Every row gives one point. To make a cloud, some directions were put in groups of two or more. Within a group, all points are equally far from the middle, so they leave a hole (a ring in 2 directions, a hollow ball in 3). The other directions are filled evenly. Then the cloud was stretched, turned, moved and blurred a little. How many holes are there, and how many directions does each take, smallest first?

Cloud (14 x 2):
[[ 18 -48]
 [ -6  72]
 [ 44  33]
 [ 44 -21]
 [ 49  10]
 [-72  25]
 [ 43  34]
 [ 41 -27]
 [-53  60]
 [-25 -51]
 [ 43  34]
 [ 41  38]
 [-49 -38]
 [ 38 -30]]
Holes: 1 (2)

Cloud (22 x 3):
[[-23  45  32]
 [ 31  58 -41]
 [-35  73   3]
 [ 37  86 -39]
 [ -3 -49 -29]
 [  0 -53  12]
 [  8 -26  30]
 [-65  69  -2]
 [ 50  75   2]
 [ 58  25 -10]
 [-50  24  -6]
 [-30  47   4]
 [ 49 -11 -49]
 [ 45  87  -2]
 [-46  61  54]
 [ 59  44  35]
 [  9  39 -17]
 [  0 -16 -15]
 [-58 -46  44]
 [ 18  62  14]
 [ 17  56  28]
 [-33 -52  46]]
Holes: 0

Cloud (46 x 6):
[[ 18  49 -54  -3 -49 -22]
 [ 12  46  17  18  34  63]
 [-72  -7  15 -12 -25  26]
 [ 24   4 -28 -14  47  51]
 [ 43   3 -44  10  16 -65]
 [ 63   0   8 -24 -40   8]
 [-48  13  14  43 -10  39]
 [ 27  14 -20 -43  48 -42]
 [ 25   3  45 -21 -51   7]
 [-40  29  -3   5 -34 -48]
 [-27 -40 -46  -4 -12  15]
 [ 23 -14 -18 -24  37  53]
 [ 23  32  -5  40  20  48]
 [-52   2  28  30   1  58]
 [  4  13   0 -59   8 -72]
 [ 20   8  62 -16  -8   9]
 [ 25  51  13   5  32  58]
 [-12  16 -31  30 -30  45]
 [-29  50  12 -53 -30  26]
 [ 56  70 -47 -29   4 -28]
 [ 59  45 -42  -6 -28 -51]
 [ 42  13 -13  39  -8  12]
 [ 34   7   0 -48 -59  28]
 [ 63  -5 -18  13  30 -10]
 [-55 -18 -11  -5 -27 -44]
 [-44  -6 -14  30  29 -37]
 [  8   1 -36 -66  13  28]
 [ 63  34 -47 -37   1 -62]
 [ 33  58 -61 -33 -36 -34]
 [ 31  33  40  12  -6 -39]
 [ 29   1 -23 -45  -4 -95]
 [  0  41  -4 -49 -68   9]
 [ -6   3  24  43 -16  46]
 [-32  -5 -42   8  49  -1]
 [-33  35  32 -48  13  29]
 [-50  57 -10 -12 -20  -2]
 [ -1   8  25  -7 -70 -29]
 [ -1 -48 -16 -37   0  41]
 [ 10 -13  26 -37  49 -17]
 [ -4  65   7 -15  -8 -54]
 [ -8  33 -12 -34 -73  10]
 [ 19 -33  46 -21 -10 -65]
 [-13 -21  -7 -73   7  -7]
 [-67  13   4 -31  18  16]
 [ 21  84   1 -24  22  25]
 [-20   3 -47 -51  23  17]]
Holes: 2 (2, 4)

Cloud (86 x 8):
[[-19  -8 -30 -65  47 -33 -21  38]
 [-10 -34   0   2  15  58  25  48]
 [ -9   6  25   8  32 -28 -46   6]
 [ 13   6  -2 -28   2  -3 -68   2]
 [-21  28   9  -9 -34 -14 -24 -38]
 [-16  31  67 -42 -14   1  -9  -3]
 [ 31  16 -29 -10  36 -12 -16 -10]
 [ 11  -1 -20  35  16 -50 -14  -5]
 [ 19 -29 -35  -2   5 -35 -17  37]
 [-18  34 -45  -3 -39 -40  16 -28]
 [-28 -13 -23  -1  44  -2  13  11]
 [ 64   0  49  22  18   8  56   1]
 [-33   2  13  28  -1 -20  22  -9]
 [ 43  11  22 -35  19 -41  13 -20]
 [-16  30  19  32   0   6  20   6]
 [ 10  29   5  14  21 -14  38 -17]
 [ 46  34  10  17   9   0 -27 -32]
 [ 21  28  -6 -32  -7 -58   2 -27]
 [  2  36  29   7 -57  -1   8  -6]
 [ 13 -28  44 -49  31 -57   8 -16]
 [  3  10 -52 -21   0  -2  35  42]
 [-32 -29  54 -15   2 -46  -9  25]
 [  7  19   9 -30  -3 -56   3 -42]
 [ 13 -44   9 -11   2   4   5 -36]
 [ 19  -8  50 -24 -56 -15 -21  29]
 [ 24 -51  46 -59  18 -35  56  19]
 [-31   1 -32 -13  18 -10 -28   7]
 [ 23 -22 -46 -14   5   1  -7  -3]
 [-54 -44  27   5  -6  21   5  25]
 [ 11 -32  -3  20  26 -24 -16 -11]
 [ -2 -35  24 -37 -18 -24 -42 -25]
 [ 10 -24  28  31   7   9  12 -44]
 [ -9 -15  52 -21  -7 -73  -8 -59]
 [ -9  10 -69 -14   2   6   5  24]
 [ 64  -6  44  13  25 -38  10  21]
 [-29  53 -17  14  -4 -24 -20  45]
 [ 33  30 -22  -7   0 -50 -26 -28]
 [ 20 -12  27 -40  32  -8   4  30]
 [ 45  -2 -24 -14  25 -22 -36  79]
 [ 12 -21  22  30 -15 -53  24 -41]
 [ 31   5   2 -35 -37 -54  14   6]
 [ 15  -9 -19  -3  57 -19 -16  19]
 [ 12 -22  -6 -19 -18 -35   2  33]
 [ 18  29   5 -29  22 -40  83  25]
 [ 44 -22  -1  22 -23 -41 -39 -11]
 [ 73  -8   3 -49   2  -3   6   9]
 [ 54 -12  12  16  -1   9 -36  24]
 [-19 -28  49  18  16 -26  28 -44]
 [ 49  42   3 -21  34 -39  -7  -4]
 [-38  21  31   0   7  18   9  25]
 [-42 -35  -6  21 -31  41 -15 -18]
 [-30 -42 -27  26 -35 -21  18  33]
 [ -6  -4  -7 -78  32 -63  39  -2]
 [-23 -30   8  33  29 -44 -27 -18]
 [ -5  23 -35  -6 -18 -86  -5 -14]
 [-19  -6 -23  10  31 -24  53 -34]
 [ 13   1  -5 -34  39 -67 -10  22]
 [-19  -4  17  24 -38  33  -9  26]
 [ 71 -37  -8 -17 -12 -35  -3  17]
 [ 20 -24 -33  -7  15  35  31  67]
 [  9   9  22  -4 -24  29  18 -10]
 [ 18  18  10  21 -21 -66 -31 -35]
 [-10   8  48 -20  24 -64 -11   1]
 [ 51 -26  21 -24  35 -62  25 -32]
 [ 27   3  13 -19  55   1 -33  23]
 [ 20   9 -10  30 -21  19 -27   5]
 [ 25  19 -22  51 -16  22  -2  37]
 [  1 -21  44 -24  13 -23  16 -33]
 [ 23 -11  45 -20   2   4 -12  25]
 [ 55  22  -8 -53  13 -46 -15 -45]
 [ 36   3 -12  25  17 -36 -25 -13]
 [ 16  12  -8  18   7  21  30 -13]
 [-17  10  25  32 -12   3  14 -55]
 [ 41  25  27 -51  -7 -25   1  22]
 [ 42  -2  60 -18 -13   4 -38  21]
 [ 14  17   9  24 -28 -47  35 -15]
 [ 27  10  53  28 -16   1  -3  28]
 [ 25   7  15 -23  32 -29  50 -21]
 [ 54  20  12  33 -35  17  10   1]
 [-17   5  -2 -33  26 -11  38  -4]
 [-57   8 -38  -8 -16 -22  24  52]
 [-27 -17  22  23 -15 -13  -3  50]
 [ 18 -37  42  12   1  -2 -49  24]
 [ 33  15 -21  28  22  30 -20   8]
 [-19  15   2   2 -24 -77   0 -16]
 [ 11  -4 -95   3  12 -25  42  10]]
Holes: 0
